Each row of a before or after table is a point. One or more steps were done to the points. Then noise was added and the rows were shuffled. The steps act on how far a point lies along the listed directions, d1 being the first. Write out the steps. A step turns or swaps two directions, mirrors them in a line or flattens them onto one, adds a multiple of one to another, or multiplies one. Angles are multiples of 10 degrees, from the lower direction toward the higher: turns from -170 to 170, lines from 10 to 170 but not 90. Use the fewest steps. Two steps may share a direction if one is a turn and the other turns, adds or multiplies; they go together, in the order done. Otherwise the lowest direction goes first.
(in the rows, 128 means zero)

Directions:
(1): [168 153]
(2): [153  88]
Before, 11 rows:
[[ 41 110]
 [151 177]
 [ 90 111]
 [173 119]
 [113 136]
 [172 101]
 [232 140]
 [118 145]
 [176 164]
 [147 136]
 [155 127]]
After:
[[143 112]
 [115 139]
 [ 82 161]
 [110 138]
 [186  82]
 [135 122]
 [159 105]
 [116 136]
 [169  96]
 [141 117]
 [118 133]]
Steps: flatten d1 and d2 onto the line at 70 degrees

Directions:
(1): [138  71 130]
(2): [ 90 120  85]
(3): [ 86 122 167]
Before (11 x 3):
[[134 140  96]
 [119 192  69]
 [170  96 141]
 [ 93 189 115]
 [ 88  77 169]
 [136 168 124]
 [188 106 124]
 [ 98 125  33]
 [111 118 164]
 [ 98 129 157]
 [157 122 115]]
After (11 x 3):
[[124 127 158]
 [150 115 163]
 [ 30 116 120]
 [ 71 147 142]
 [145 135  95]
 [159 126 102]
 [159 117  68]
 [101 131 142]
 [135 119 179]
 [121 146 142]
 [107 153 107]]
Steps: multiply d1 by 0.4; mirror d2 and d3 in the line at 10 degrees

Directions:
(1): [113  75  90 130]
(2): [133 162  80 158]
(3): [167 106 146 175]
(4): [ 76 130 147 165]
Before:
[[ 87  90 119 150]
 [175  80 118 101]
 [113  79 123 160]
 [125 103 143 132]
 [140 133  93 165]
 [145  97 132 112]
 [155 101 126 133]
 [184 157 155 109]
 [ 34 137 114  78]
 [ 98 161 122  98]
 [161  50 117  99]
 [127  86 138 140]
 [ 89 235 149  70]
 [ 99  86 120 150]]
After (14 x 4):
[[ 70 212 142  57]
 [ 90 152 163  64]
 [143  78 145 151]
 [154 106 110 153]
 [185 126  86 140]
 [107 126 128 172]
 [196 108  95 134]
 [152 152  96 117]
 [154  90 141 134]
 [150 104 132 125]
 [134  94 157 136]
 [127  93 156 135]
 [ 99 166 133  99]
 [160 120 113 127]]
Steps: flatten d1 and d3 onto the line at 60 degrees; turn d2 and d4 by 60 degrees

Directions:
(1): [148 168 149  66 108 124]
(2): [123 155 194 166 129 118]
(3): [102 182 103 129 177 133]
(4): [188 114 137 125 180 118]
Before:
[[172 167 156 118 168 137]
 [149 123 127  87  80 139]
 [165 113 120  67 114 114]
 [147 123  95 122 186 133]
 [128 121  91 117 165 137]
 [169 129 178 111 140 128]
 [143 142 121 113 138 133]
 [155 107 123 118 141 125]
 [127 111 136 117  86 126]]
After (9 x 6):
[[208 105 188 109 154 115]
 [121  86 153 135  54 123]
 [122 132 100 144 200 131]
 [163  72 182 179 133 103]
 [131  86 176 174  65 132]
 [200 181 160 128 222 129]
 [143 142 131 145 163 127]
 [175  91 142 137 159 119]
 [165 138  97 141 244 130]]
Steps: swap d1 and d2; multiply d3 by 2; multiply d4 by 2

Directions:
(1): [ 73 115 187 112  95 154 143 121]
(2): [127 116 134 211 123 162 104 125]
(3): [112 149 110 153 129 131 200 173]
(4): [195 144 181 126 110 136 135 156]
Before (10 x 8):
[[122 100 133 102 115 124 103 100]
 [105 133 113 136 143 134 160 128]
 [104 126  96 124 126 152 150 115]
 [136 130 148  68 127 112  93 126]
 [109 120 120 119 117 125  90 106]
 [109 128 117 132 121 120 151 144]
 [ 93 114 149  99 113 129 133 115]
 [220 144 212  95 111 149 156 188]
 [121 130 121 107 128 112 168 145]
 [113 138 140 122 119 136 135 121]]
After, 10 rows:
[[124 106 141 160 119 145  93 107]
 [121  95 191  93 112 142   4  74]
 [103 145 110 161 118 129 197 175]
 [ 92 134 130 161 116 141 215 179]
 [115 138  96 142 125 155 179 139]
 [149 125 167 143 123 162 158 175]
 [148  76 153 104 114 131  25  58]
 [108 151 104 160 141 136 211 166]
 [124 140 127 152 126 139 129 124]
 [141 105 138 103 117 122  29  74]]
Steps: turn d1 and d2 by 100 degrees; multiply d3 by 3; multiply d4 by 0.4
